Each row is a point. The points of each table are mixes of a few directions, plus a little noise. How many directions does each table use, and how many do they share? Where both have some left over, give the other angles between the two spaces (their principal angles), to ten degrees, smallest first.

First, 5 rows:
[[ 36 -50]
 [  2  -2]
 [ 30 -45]
 [-18  26]
 [-49  69]]
Second, 7 rows:
[[-47  67]
 [ 42 -60]
 [-15  21]
 [ 23 -34]
 [ 32 -43]
 [ -2   4]
 [-35  48]]
Directions: first 1, second 1, shared 1

First (6 x 4):
[[ 13  13 -47  27]
 [ 15  14 -52  29]
 [ 10  10 -36  20]
 [-12 -12  44 -25]
 [-27 -26  95 -54]
 [  1   1  -5   3]]
Second:
[[ 40 -49 -20 -52]
 [ 11  -5   4  -7]
 [-23 -27 -56 -15]
 [ -9  40  39  33]
 [-21  43  30  39]]
Directions: first 1, second 2, shared 0; angles 60

First (7 x 8):
[[-18  41 -38 -18  25  15  -7  -5]
 [-22  51 -45 -22  32  19  -9  -6]
 [ 39 -95  85  40 -59 -35  16  11]
 [  3  -7   6   4  -5  -3   1   1]
 [  4 -10  10   5  -6  -4   2   1]
 [-14  37 -32 -15  23  13  -7  -5]
 [  7 -16  15   6 -11  -6   2   1]]
Second, 8 rows:
[[  1   1   2  69  24   0  -9  18]
 [-44 -18  -3 -68 -35 -16 -23  -4]
 [ 38   8  12 -13  21   7  13 -49]
 [-21 -24 -29 -21 -29   1 -12  10]
 [-40  12   9 -12 -26 -29 -25  55]
 [  9  -1  13  19  31  32  41 -30]
 [ 51   3   5   5  30  11  12 -58]
 [  5  19 -11  22 -16  -6   3  58]]
Directions: first 1, second 5, shared 0; angles 80

First, 11 rows:
[[  7   9 -14 -25  61  -5  -5   4   8   6  -9  33]
 [ 40 -63  -2 -40  11  56 -13 -51  18 -24   7  26]
 [ 27  11  15 -17   9   1  36  -1 -26 -13  -1  -4]
 [-27  60 -37  18  57 -61  -2  59 -18  40 -17  24]
 [ 34 -40  14 -41  16  45   1 -42  16 -26   4  15]
 [-29  33  18   3  19 -18  -5  11  25   4  -6  -9]
 [ 14  12  11 -17  20   0  21   0 -10  -8  -4   1]
 [-24  10  52   6 -41   9   5 -16  28 -20   8 -44]
 [ -1 -29 -52  28 -23  -4 -28  12 -19  25   4  19]
 [-16 -37   6  42 -94  17 -19 -15   4  -3  17 -36]
 [-26  33  -9  42 -34 -40   7  38 -25  20   0 -23]]
Second:
[[-16  50  20 -12  47 -26  15  19  10   2 -11  -1]
 [ 43 -58 -33   2 -38  30   1 -19 -36  -3  10  15]
 [ 18 -67 -26  14 -58  36 -25 -27  -7  -2  14   4]
 [ -2  -3   2  18 -36  -3   5   4 -13   0   5 -17]
 [-33  50  25 -19  63 -22  -5  12  41   2 -13   3]
 [ -9 -33  -4  25 -59  15 -21 -13   6   0  12 -17]
 [ 31 -47 -22  36 -95  16  14  -5 -57  -2  17 -20]
 [ -9  31  10 -25  62 -12   2   7  21   1 -11  15]
 [-25  56  24 -24  75 -25   4  16  32   2 -15   8]
 [  2  21   4 -16  39  -9   9   7   3   0  -8  10]]
Directions: first 4, second 3, shared 3

First, 9 rows:
[[ 20   3 -36 -39  -9  12  22 -41 -45  13 -21  95 -13  67  23  25  58  17]
 [-48  -9  34  71 -51  30 -10  30 -35 -37 -16 -90 -16   2  18   3   6 -13]
 [ 25  -3 -24 -12  33 -16   4   7 -25   6  27  25  49   4  17   9 -23 -15]
 [ 35  11 -21 -77  61 -26  18 -18  45  39  21  91   3 -10 -36 -17  -6  25]
 [ 38   9 -34  14  33   3  15  40 -58 -23  72  11  65  11  22  56 -24   1]
 [  2  -3  13  54 -18 -10 -27  17  17 -20  15 -93  22 -35  11  14 -43 -31]
 [ 15   1   4  40 -56 -17 -38 -49  54  -3 -32 -64 -24 -13  13  26  -4 -25]
 [-32   8  39 -28 -27  14   1 -28  77  18 -50  12 -95 -11 -58 -37  44  42]
 [-56 -19  29 -20  34   9  13  39 -29  11 -14  11   7 -10 -12 -78 -10  -7]]
Second (9 x 18):
[[-19 -28  16  43 -18 -30 -40 -10   2   4 -34 -78  39 -25  42 -38 -47 -72]
 [ 17  23  -4  -6  45  16  26  61  -1 -20  81   5  12 -26 -42  31 -19  46]
 [ 41  33 -29  -2  -9  31  28   6 -12 -26  50  37 -26  29 -20  87  41  62]
 [-18 -31  11  39 -42 -30 -45 -43   4  12 -66 -65  22  -4  55 -35 -24 -77]
 [ -2  -8  16 -21 -16 -33 -29 -59  82  37 -58  -6 -32 -24 -11 -44  -5 -22]
 [  0  14  -7 -47  19  22  33   4  -6   8   7  77 -34  24 -32   1  42  51]
 [-16   4  13 -59  41   1  21   7  30  26  -3  61 -28 -11 -47 -49  11  33]
 [ 17   5 -28  56 -36  30  10  19 -91 -46  31 -22  30  48  51  81  20  -2]
 [-20 -12  12  -1  15  -7  -3  15  -9   6  -7 -10  17 -12   4 -36 -19 -18]]
Directions: first 5, second 4, shared 4

First, 11 rows:
[[  7  -7  -6  -6  -3  -2  -5  13  22   8  18   2   7  -9   5  -5  19   0
    3   0 -15 -11  -7  12   0   9  31  -5   3 -19 -14  10]
 [-15  16  15  15   8   5  12 -30 -50 -20 -41  -6 -16  21 -11  11 -44   1
   -6   1  34  25  16 -28   0 -20 -71  13  -6  43  33 -22]
 [ -2   2   2   2   1   1   2  -4  -7  -3  -6   0  -2   3  -1   2  -6   0
   -1   0   5   3   2  -4   0  -3  -9   2  -1   6   4  -3]
 [-11  12  11  10   6   3   8 -21 -36 -14 -30  -5 -11  15  -8   8 -31   0
   -5   1  25  18  12 -20   0 -14 -51   9  -5  31  24 -16]
 [-19  21  19  18   9   6  15 -37 -63 -25 -52  -8 -20  27 -13  14 -55   1
   -8   1  43  32  20 -35   0 -25 -89  16  -8  55  42 -28]
 [  3  -4  -4  -3  -2  -1  -3   7  12   5  10   1   4  -5   2  -3  10   0
    1   0  -8  -6  -4   7   0   5  17  -3   2 -10  -8   5]
 [  9 -10  -9  -8  -5  -3  -7  18  30  12  25   4   9 -13   6  -7  26  -1
    4  -1 -20 -15 -10  16   0  12  42  -8   4 -26 -20  13]
 [ 20 -22 -20 -19 -10  -6 -16  40  66  26  55   9  20 -28  15 -15  59  -1
    9  -1 -46 -34 -22  38   0  27  95 -18   9 -58 -45  30]
 [-19  20  19  18   9   6  15 -37 -62 -25 -51  -8 -19  27 -13  14 -54   1
   -8   1  43  32  20 -35   0 -25 -88  16  -8  54  41 -28]
 [ 11 -12 -11 -10  -5  -3  -9  21  36  14  30   5  11 -16   8  -8  32  -1
    5  -1 -25 -19 -12  20   0  15  51  -9   5 -31 -25  16]
 [ 15 -16 -15 -15  -8  -5 -12  30  50  20  42   7  16 -22  11 -11  45  -1
    6  -1 -35 -26 -16  28   0  20  72 -14   6 -44 -34  23]]
Second:
[[ 13  11 -15   2  -4   3  12  15   7   8  28  11   0 -28 -13  -4  32  -3
   -5  -4 -20  -7  -9   7  -7   9  18  -2  13 -18  -2   1]
 [ 15  29 -42  19 -36 -63 -19   1  29  17  32 -33  41 -21   5  27   5  52
    9  53 -57 -72 -35  38 -46  43  -2 -45  40 -84 -41  73]
 [  5  -1   3  -5  10  23  15  11  -4   0  12  20 -14 -14 -12 -12  23 -20
   -7 -21   3  19   5  -8  10  -8  15  13  -3  14  12 -23]
 [ 26  18 -24   1   0  16  28  30   9  13  55  30  -7 -54 -28 -14  68 -17
  -12 -20 -32  -1 -12   8  -5  11  37   2  21 -22   3 -11]
 [-22 -18  25  -4   6  -5 -19 -24 -11 -12 -48 -19   0  46  20   8 -53   6
    8   8  33  11  14 -11  10 -14 -28   4 -22  29   3  -1]
 [ -6  -9  12  -4   9  13   0  -4  -7  -5 -14   4  -9  11   2  -4  -9 -11
    0  -9  16  16   9  -9  11 -11  -4  10 -12  21   9 -16]
 [ -6 -12  18  -9  16  28   9   0 -12  -7 -13  15 -19   7  -3 -12   0 -24
   -4 -24  25  32  15 -17  20 -19   2  20 -18  37  19 -33]
 [-10   1  -3   8 -18 -43 -30 -22   8  -1 -24 -37  26  29  22  24 -46  38
   14  41  -5 -36  -9  14 -20  14 -28 -25   5 -27 -23  45]
 [-15 -20  28 -11  19  29   3  -9 -18 -12 -31  10 -20  25   4 -10 -20 -23
   -2 -21  37  38  21 -22  25 -25  -9  23 -26  49  21 -36]]
Directions: first 1, second 2, shared 0; angles 40

First:
[[ 53  -3   0   7   4   7   7  -4  10  16 -19 -20 -20 -10  10 -12  27  18
   -5 -28 -24  10 -27   9 -21  11  16 -16 -20 -20  -4   9]
 [-34  26 -18  37 -12 -22  12  67 -16 -10   9  52   0  25 -28 -33 -29 -41
    2  57  57  14  15  -2  55  23  20   3  35 -25 -25   4]
 [ 37 -30 -21 -28  53   1  19 -21 -10 -12  20  -9  17 -23  13  47  44  -7
  -40 -27 -46 -51  -7   3  -5 -43  16 -23  18  28  46  -8]
 [ 13  -4  34 -18 -19   2 -11 -35   9   8  10 -18 -18   7  28   8  -9  30
   13 -12  -9  -7  -9   4   2  15 -29  -4  -6  -8   1 -19]
 [-37  20  -7  -4   0  -7 -12  23   3 -15 -13  30  10  -6 -20   6 -36 -18
   11  17  25  22  -9   9   0   2   4  16   1  -6  -2  20]
 [ -5   7   7   4 -27   3 -15  16  21 -27 -20  23  10 -10 -34 -14 -17 -20
   -8  14  24   3  11  10  33   3  -6  12   3  -5   3 -20]
 [  9 -21  17  -8 -10  34 -14 -65  12  35 -22 -76  -2 -11  22  -4  31  51
   21 -55 -49  19   6 -18 -86 -11 -24  15 -62  32  -9   9]
 [  2   2  14 -18  11   2  -5 -32  -3  26   3 -26 -18   2  38  18  -6  37
   26 -25 -23  17 -31   1 -48   9 -10  -2 -23  -6  -5  25]
 [-39   3 -25  29   0 -19  20  51 -26 -20  33  43  21  25 -29 -18  -5 -51
  -21  58  45 -27  50 -16  70  -7  13   0  54  11  -5 -21]]
Second, 10 rows:
[[-43  -5  18 -43   3  -7 -21 -28   1 -28  28  19  21  -1   8  48 -38  -5
    2  11   8 -30  11   6  22 -20 -34  11  23  24  30 -22]
 [ 24  16  -8  32  -4  -4  12  30  -3  23 -16   0 -26  11   4 -35   5   6
   13   1   9  33 -23   3 -10  31  25 -11 -13 -36 -30  26]
 [ 24 -19 -10  17 -10  15   6   2  10 -10 -14 -13  16 -11 -29 -23  36 -16
  -29  -7  -8 -17  34 -10  12 -18   6   2  -4  21   6 -27]
 [ 16  29   9 -33  39 -33   6   7 -13  14  23  31 -39   8  55  45 -41  22
   26  -2  -2  16 -87  32  -7  31  14 -28  16 -57   5  45]
 [ 13 -35 -16  15  -9  32   2 -19  11  -8 -17 -39  36 -21 -36 -21  59 -13
  -35 -22 -27 -27  62 -23 -13 -41  -1  13 -19  54  13 -33]
 [ 79 -11 -28  47   7  14  29  26   7  19 -35 -25 -12 -14 -19 -48  70  -3
  -31 -26 -28   8  -3  -3 -14   3  48 -23 -21 -15 -13   6]
 [-29  -1   7  -4 -12   3 -10  -8   0  -5   4   0  10   4  -6   0 -13  -3
    9   9  12  -1  18  -7   5  -5 -17  13   1  14  -1  -9]
 [-29  22  21 -13 -17 -21 -13  16   3 -19  16  44  -8  14   2  11 -54 -10
   13  36  39   0 -12  15  48  23 -18   2  28 -24  -1  -9]
 [ 43   9   0 -11  21 -18  10  19   1  -8   5  28 -20  -6  14  17  -5  -3
  -12   2  -2 -10 -45  27  26  15  19 -28  21 -38  13   6]
 [-95  -4   8  -7 -15  19 -22 -46 -15  24   8 -44  22  17   9   5 -22  24
   46  -2   1  27  45 -38 -70 -18 -41  44 -34  55 -21  20]]
Directions: first 6, second 4, shared 4
